Every row gives one point. The last column is the point's height on a tilted bowl or saddle (a function of degree 2), plus a little noise. Along how many of its main directions does it bend up, bend down or stay straight?

Points (11 x 3):
[[-3.20 -0.77  0.33]
 [ 1.77 -0.60  1.80]
 [ 0.92  1.34  1.06]
 [-4.83  1.84  1.98]
 [-1.89 -1.79  1.34]
 [-0.10 -1.87  2.37]
 [-0.14 -2.52  3.30]
 [ 0.48 -1.93  2.68]
 [-0.23  1.34  1.04]
 [ 2.28  1.38  1.20]
 [-0.84 -0.49  0.85]]
Directions: 1 up, 0 down, 1 straight

Points, 17 rows:
[[-5.40 -1.94 -0.54  0.11]
 [-0.83 -0.19  1.07  0.14]
 [ 1.48 -1.83 -2.73  4.12]
 [-0.98  0.61 -0.49  0.49]
 [-1.09 -1.38 -1.24  1.40]
 [ 1.00 -0.85  1.08  0.94]
 [-2.21  2.12  1.53  1.27]
 [ 0.00  0.51  1.40  0.49]
 [-3.06 -3.79  1.50  1.88]
 [-2.64 -0.70  2.53 -0.07]
 [-1.61  0.46  0.89 -0.04]
 [ 1.04  3.35  0.06  2.83]
 [-0.80  1.60 -1.78  1.86]
 [ 0.83  1.81 -3.23  3.47]
 [-0.13 -0.75 -2.17  2.18]
 [ 0.80  1.32  0.64  0.92]
 [ 3.81  0.93  0.89  1.66]]
Directions: 2 up, 0 down, 1 straight

Points, 23 rows:
[[-0.83 -2.54 -1.60 -2.44  4.04]
 [ 1.46  1.20  0.42  1.30  0.01]
 [-2.14 -1.50  2.01  4.02  0.83]
 [-0.32 -1.22  2.02  2.17  0.79]
 [-0.11  1.74 -0.94  3.12  1.02]
 [-2.21 -3.32  0.36  0.79  2.55]
 [-1.11  1.75  0.30 -0.77 -0.10]
 [-2.19 -1.50  0.25 -1.33  2.52]
 [ 4.57 -2.15 -0.36  0.01  1.51]
 [ 1.43 -2.63  1.01 -1.00  2.53]
 [-2.00 -2.17 -1.39 -0.64  2.99]
 [ 0.97  3.73 -5.90 -3.31  3.11]
 [ 2.43  0.71 -2.34  0.57  0.60]
 [-0.94 -0.97 -2.20  0.87  1.74]
 [-0.68  2.62  0.05  1.35 -0.18]
 [-2.95 -1.35  0.62  1.54  1.19]
 [-2.39 -2.93  0.17  1.25  2.18]
 [ 0.18 -2.65 -0.17  0.67  1.69]
 [-0.30 -0.02 -1.20  0.74  0.76]
 [-0.48  0.27 -0.95 -1.54  1.06]
 [ 2.22  0.64  0.53 -1.72  0.36]
 [-2.22 -1.03 -1.79  1.14  2.01]
 [-0.50  2.61  0.75 -1.17 -0.63]]
Directions: 2 up, 0 down, 2 straight

Points, 41 rows:
[[-0.62 -1.68 -0.35  0.14  2.38 -2.33 -1.01]
 [ 0.44  2.91 -2.69  1.83  4.10  2.74 -4.80]
 [-0.64 -1.01  1.49 -1.60 -3.64  0.57 -1.01]
 [ 2.11  0.29 -0.60 -4.08 -0.43  0.12 -1.67]
 [-0.03  1.43  0.86 -1.73 -0.67 -0.20 -0.12]
 [ 2.24 -1.89  0.17 -0.20 -1.72  0.02 -0.80]
 [ 0.34  0.17  0.79  3.38 -1.54 -0.46 -1.01]
 [ 0.65 -0.93  1.17  0.58  1.84 -0.17 -0.63]
 [-1.64 -0.17  0.77  0.84  0.68  3.25 -2.05]
 [ 0.63 -0.27 -0.94  2.81 -2.02  0.07 -1.09]
 [ 3.95 -1.63 -1.71  0.01  0.33 -0.69 -1.96]
 [-2.19 -2.73 -0.76  0.11 -2.51 -0.64 -1.37]
 [ 0.54 -0.76  0.44  0.18 -3.17 -0.26 -0.44]
 [-1.20  0.32  1.56 -0.10 -2.71 -3.71 -0.89]
 [ 2.76  0.04 -1.43  0.86  0.30  0.89 -1.29]
 [-0.87 -2.46 -1.98 -1.40  3.86  0.18 -2.72]
 [ 0.02 -0.10  0.49 -2.11 -0.27 -4.27 -0.90]
 [ 2.22 -1.48  2.19  0.16 -0.16  3.66 -2.54]
 [-1.61 -1.87  0.97  0.08 -0.30 -4.87 -1.55]
 [-0.57  1.44  0.01 -0.82  1.81  1.96 -1.34]
 [ 3.62  1.38 -2.68  0.58 -0.17  3.27 -3.49]
 [ 1.02  0.92  2.52  0.77 -2.23  1.04 -0.77]
 [-0.92  0.93  0.22  2.88  0.42  1.59 -1.61]
 [ 1.89 -2.02 -0.65  1.84  2.15  2.75 -2.91]
 [-2.97 -2.80  1.35 -3.35  1.73 -1.12 -2.45]
 [-1.99 -0.32 -0.42 -3.41  2.06 -3.91 -2.06]
 [ 1.10  1.99  1.18  2.49 -0.22  0.69 -1.17]
 [ 1.83 -1.82 -1.48  0.13  0.92  0.32 -1.17]
 [ 2.16 -0.99  1.77  1.13 -1.05  0.83 -0.82]
 [-0.78 -1.25 -1.68  2.03 -2.85 -1.83 -1.37]
 [-3.14 -1.45  0.19 -0.45 -1.07  1.14 -1.31]
 [-2.60 -1.26  0.17 -1.15 -2.20 -3.66 -1.33]
 [-1.54 -1.23 -2.04 -2.21 -4.69 -4.22 -3.46]
 [ 0.13  0.53 -2.83  0.63  2.32 -1.02 -1.50]
 [ 0.92  3.10  0.59  4.33 -0.07 -1.87 -2.60]
 [ 0.34 -2.34  0.63  0.69  2.63 -1.38 -1.25]
 [ 0.81  3.18 -1.40  0.68  3.63 -1.27 -2.51]
 [ 1.99 -2.22 -0.58  0.03 -1.47  0.44 -1.03]
 [-0.81  1.93  0.36 -0.24  2.50 -1.37 -0.97]
 [-1.06  2.60 -0.68 -1.88  0.61 -0.23 -0.89]
 [-0.33  2.55  2.60 -2.47 -2.02 -0.08 -1.05]]
Directions: 0 up, 6 down, 0 straight

Points, 77 rows:
[[-2.18 -0.38 -0.59 -0.86 -3.44  3.15 -1.54  0.26 -2.29]
 [-0.28  2.39  2.54 -3.83  1.92 -0.31  1.50  0.64 -2.02]
 [-1.15  0.79  3.76  0.74 -2.03  0.01 -0.09 -0.59 -2.16]
 [-2.07  1.73  2.65 -0.11  3.07  1.01 -2.54  0.34 -1.54]
 [ 0.54 -1.09 -0.72 -0.77  1.14 -2.51 -0.71 -0.05 -0.33]
 [-0.24 -2.37  0.16  0.74  0.05 -1.43 -1.78 -2.32 -0.61]
 [ 1.62 -1.53  2.16  0.50  0.38  0.03 -1.36  2.07 -1.37]
 [ 3.52  2.06  0.55  0.16 -1.12  0.64 -2.81  2.24 -1.53]
 [ 3.24  0.70  0.27 -0.47  1.10 -0.93 -0.09 -1.66  0.23]
 [ 2.73 -1.50 -2.85  1.80 -2.47  1.59 -0.16 -0.90  0.42]
 [ 2.16  0.80 -2.12 -1.32 -1.51 -1.27 -1.64 -0.66  0.55]
 [ 1.76 -2.69 -1.60 -0.76  0.51  1.09  0.41 -0.48 -0.02]
 [-0.26 -1.85  0.37  0.01 -0.50  0.38 -2.40  0.89 -0.85]
 [ 1.06 -0.45  0.45 -1.92 -2.41  2.55  0.49  0.12 -0.55]
 [-0.87  0.95  2.77  0.75 -1.04 -0.23 -0.03 -2.56 -1.65]
 [ 0.47 -1.31  4.54  2.75  0.36 -0.13  5.38  0.82 -4.58]
 [-2.20  3.68 -0.93  2.61 -2.05  3.04  0.32 -3.69 -3.57]
 [ 0.82 -1.15 -0.60  0.50  0.12 -1.00 -0.42 -4.02 -0.49]
 [-0.16 -0.80 -1.91  3.03  1.24  1.56  0.30  1.62 -2.01]
 [ 0.91 -0.82  0.58  0.55 -2.37  1.31 -0.47 -0.93 -0.61]
 [-0.20 -1.52 -0.11  1.70  2.08  0.57 -1.62  0.81 -1.03]
 [-0.47 -0.39 -0.93  3.00  2.84 -2.25  1.79  3.27 -3.74]
 [-0.69 -0.61  3.14 -0.96  1.66  0.32 -1.40 -0.06 -1.10]
 [ 0.46  1.45  1.16 -2.53  0.35 -0.42  0.61 -1.85 -0.78]
 [-0.95  0.91  2.82 -3.17  1.85  2.20  0.35 -2.25 -2.10]
 [ 0.10  0.28  1.49 -1.74  3.40 -1.64  3.00  0.76 -2.29]
 [ 0.38  4.66 -0.80 -1.70 -0.95 -1.42  0.14  3.76 -2.14]
 [ 0.01 -0.06  0.41  2.39 -1.14  2.33 -0.41  2.37 -2.46]
 [ 2.54  3.33 -0.38  1.24 -2.55  1.41 -2.72 -0.43 -1.91]
 [-0.89  2.14  0.90  1.64 -1.60  1.70  0.55  3.59 -3.32]
 [ 0.71  0.28 -2.38 -2.61 -0.50 -2.05  0.03  1.67  0.03]
 [-0.60  1.40  0.24 -0.16  0.19  0.23 -0.56  0.10 -0.62]
 [-1.69 -1.41  1.03  0.15  0.53 -0.97  0.27  2.84 -1.46]
 [-1.29 -0.01  2.21  1.55  1.97  1.39  2.58  0.04 -2.08]
 [ 2.98  0.99 -0.93 -0.78  1.56 -0.68  0.41  1.22 -0.02]
 [ 2.31 -1.10  1.94  0.71 -0.62 -1.88 -0.76  2.84 -1.24]
 [ 2.82 -2.41 -2.61 -0.78  0.35 -2.83  0.18  0.87  0.08]
 [-2.48  2.88 -0.39  0.58  0.01  1.51 -5.80 -2.62 -2.85]
 [ 1.64  0.64  0.99 -1.04  0.71 -4.26 -0.02 -0.27 -0.97]
 [ 1.13  2.09  1.70 -1.11  1.46 -1.16  2.53  1.14 -1.62]
 [ 1.21  2.76  2.02  2.89  0.74 -2.78 -0.55  1.48 -3.07]
 [ 1.52  0.84 -1.09 -0.10  3.39 -0.30 -0.77  0.61 -0.92]
 [-2.95  0.95  0.48  2.42  2.06  2.80  1.63 -1.34 -1.80]
 [-0.26 -0.04 -0.06 -2.64 -1.18 -0.85  1.70  0.34 -0.17]
 [-0.30 -0.87  0.21 -0.20 -0.48 -3.11 -1.49  0.74 -0.73]
 [ 1.06 -1.06 -0.37  2.40  3.57 -3.31 -0.70  2.12 -2.75]
 [ 0.53  1.23 -2.33  1.04  1.06  0.18  0.21  0.29 -0.62]
 [-0.97  1.35 -0.68 -1.60  1.53  1.22  0.55 -0.06 -0.87]
 [-3.53 -1.90  2.15  1.59  2.20  2.79  1.22  1.83 -2.71]
 [ 0.69  2.92  1.01 -3.13 -0.99  2.19  1.69  4.86 -2.56]
 [ 3.86 -0.98 -3.27  2.68  1.85  5.11  0.30  2.77 -2.93]
 [ 0.15 -1.92 -2.19  1.83 -1.03  0.16 -3.54  2.00 -2.17]
 [ 1.92 -1.99  2.14  2.85 -1.10  4.31  0.61 -4.00 -2.81]
 [-0.39 -2.30 -3.86  0.34 -1.78 -1.08  2.03  2.01 -1.65]
 [ 3.06  2.54  0.86  0.68 -0.07  1.27  0.09 -3.02 -0.83]
 [-1.23  0.02  0.52  2.68 -1.81 -2.71 -0.09 -0.38 -1.54]
 [-0.07  0.01 -2.48 -2.60  0.56  4.15 -1.94 -1.62 -1.60]
 [ 0.31 -2.30  0.97 -3.58 -2.68  2.53  0.70  0.91 -1.10]
 [ 0.69  0.16 -1.87  2.35 -1.19  0.51  0.00 -2.42 -0.41]
 [-1.99  1.00 -2.07  2.37  1.44 -1.03 -3.57 -1.66 -1.15]
 [-0.62  2.28 -2.57 -0.16  0.67  4.22  1.98 -1.44 -2.40]
 [ 4.24 -0.22  1.96 -1.21 -0.64  3.08 -1.67  1.09 -1.12]
 [-2.06  1.39  3.03 -1.49 -2.04  1.40 -2.95  1.27 -2.55]
 [ 0.27 -0.86 -0.53  2.08 -2.46 -4.07 -0.32  1.35 -1.51]
 [-1.15  0.13 -0.51  0.81 -2.05  0.41 -0.40  1.66 -1.17]
 [ 1.21 -4.13 -4.31 -0.91 -1.19 -0.81  0.09  0.85 -1.05]
 [-0.21 -0.14  0.48  0.64  1.20 -2.34  0.05  1.02 -0.91]
 [ 0.32 -2.71 -0.78  1.97  4.34  0.05  2.85 -0.52 -2.32]
 [-0.27  0.61 -1.95  0.40 -0.08 -1.01 -3.00 -2.59 -0.71]
 [ 1.01  0.50 -0.13  1.83  0.94 -5.37  1.21 -1.14 -1.94]
 [ 1.91 -0.72  2.54  0.91  0.53 -3.22 -0.33 -0.65 -1.22]
 [ 2.49  0.55 -1.35 -1.38  0.06 -1.54  2.92 -0.34  0.30]
 [ 1.79  3.08 -1.43  0.11 -0.19 -3.49  0.23  0.47 -0.84]
 [-1.11  2.33  0.33  2.91 -1.85 -2.77 -1.29  2.65 -3.29]
 [-0.44 -1.51  0.01 -1.27 -2.24  1.11 -0.67  2.46 -0.86]
 [-2.26  1.05 -1.38  3.06  1.27  0.03  3.34  2.02 -3.49]
 [-0.45  1.56 -1.60 -3.20 -2.79  0.56 -1.56  1.95 -0.55]]
Directions: 1 up, 6 down, 1 straight
